Each row is a point. Two turns around zero, p and q, are shown by what they do to some points. Write where each new point lands after one turn and then the other. Backwards means that the second turn is done in reverse. Each puzzle has new turns, and all numbers are rounded.

Turn p:
[0.20, 0.52, 0.12] => [0.12, 0.54, 0.13]
[ 0.57, -0.11, -0.01] => [ 0.58, -0.02, -0.03]
[-0.37, -0.24,  0.34] => [-0.32, -0.30,  0.35]
[-0.40, -0.18, -0.45] => [-0.38, -0.23, -0.44]
Turn q:
[ 0.28, -0.33,  0.15] => [ 0.01, -0.43,  0.16]
[-0.05, -0.02,  0.53] => [-0.49, -0.20, -0.05]
[ 0.09, -0.20, -0.15] => [ 0.22, -0.15,  0.02]
[-0.69,  0.52, -0.52] => [ 0.22,  0.85, -0.49]
[ 0.37,  0.04, -0.01] => [ 0.04, -0.07,  0.36]
Where do these land?
p, then q backwards: [-0.41, -0.20, -0.35] => [-0.30, -0.20,  0.45]
q, then p: [-0.29, -0.24, -0.34] => [ 0.35,  0.06, -0.37]
p, then q backwards: [-0.24,  0.15,  0.55] => [0.47, 0.35, 0.19]
p, then q backwards: [-0.24,  0.00,  0.15] => [0.13, 0.10, 0.23]
q, then p: [ 0.61, -0.17, -0.20] => [ 0.37, -0.22,  0.50]
p, then q: [0.56, 0.46, 0.20] => [-0.30,  0.25,  0.64]

Turn p:
[ 0.07,  0.46, -0.35,  0.14] => [-0.20, -0.28,  0.18, -0.46]
[-0.15, -0.20,  0.41,  0.03] => [ 0.00,  0.37, -0.22,  0.22]
[ 0.05, -0.51,  0.29, -0.03] => [ 0.09,  0.16, -0.17,  0.53]
[ 0.39, -0.41,  0.52, -0.63] => [ 0.62, -0.06, -0.62,  0.47]
[-0.07,  0.05, -0.44,  0.36] => [-0.34, -0.15,  0.43, -0.07]
[-0.10,  0.57, -0.29,  0.54] => [-0.59, -0.08,  0.24, -0.54]
[-0.20,  0.04, -0.14, -0.41] => [ 0.42,  0.05,  0.16, -0.15]
Turn q:
[ 0.43, -0.24, -0.07, -0.38] => [-0.50, -0.32,  0.18, -0.05]
[-0.04, -0.09,  0.55, -0.09] => [ 0.20, -0.01,  0.43, -0.30]
[0.21, 0.15, 0.35, 0.61] => [ 0.61, -0.26,  0.19,  0.30]
[ 0.18, -0.15, -0.22, -0.43] => [-0.51, -0.11, -0.03, -0.12]
[-0.52,  0.00, -0.30,  0.47] => [ 0.27,  0.55, -0.28,  0.36]
[ 0.37, -0.04,  0.21,  0.07] => [ 0.05, -0.35,  0.24,  0.07]
[-0.63,  0.37, -0.53, -0.24] => [-0.11,  0.51, -0.74, -0.24]
Where do these land?
p, then q backwards: [-0.04, -0.19, -0.09, -0.29] => [0.00, 0.05, 0.18, 0.31]
q, then p: [-0.27, -0.26, -0.18,  0.08] => [-0.21,  0.08, -0.01, -0.36]
q, then p: [ 0.19,  0.62, -0.17,  0.11] => [ 0.07, -0.44,  0.38,  0.34]
q, then p: [-0.31, -0.63,  0.61, -0.56] => [ 0.49,  0.57, -0.67, -0.40]
q, then p: [ 0.14,  0.62, -0.02,  0.46] => [-0.16, -0.64,  0.15,  0.39]
p, then q backwards: [ 0.30, -0.15, -0.16,  0.21] => [ 0.39, -0.10, -0.14,  0.01]
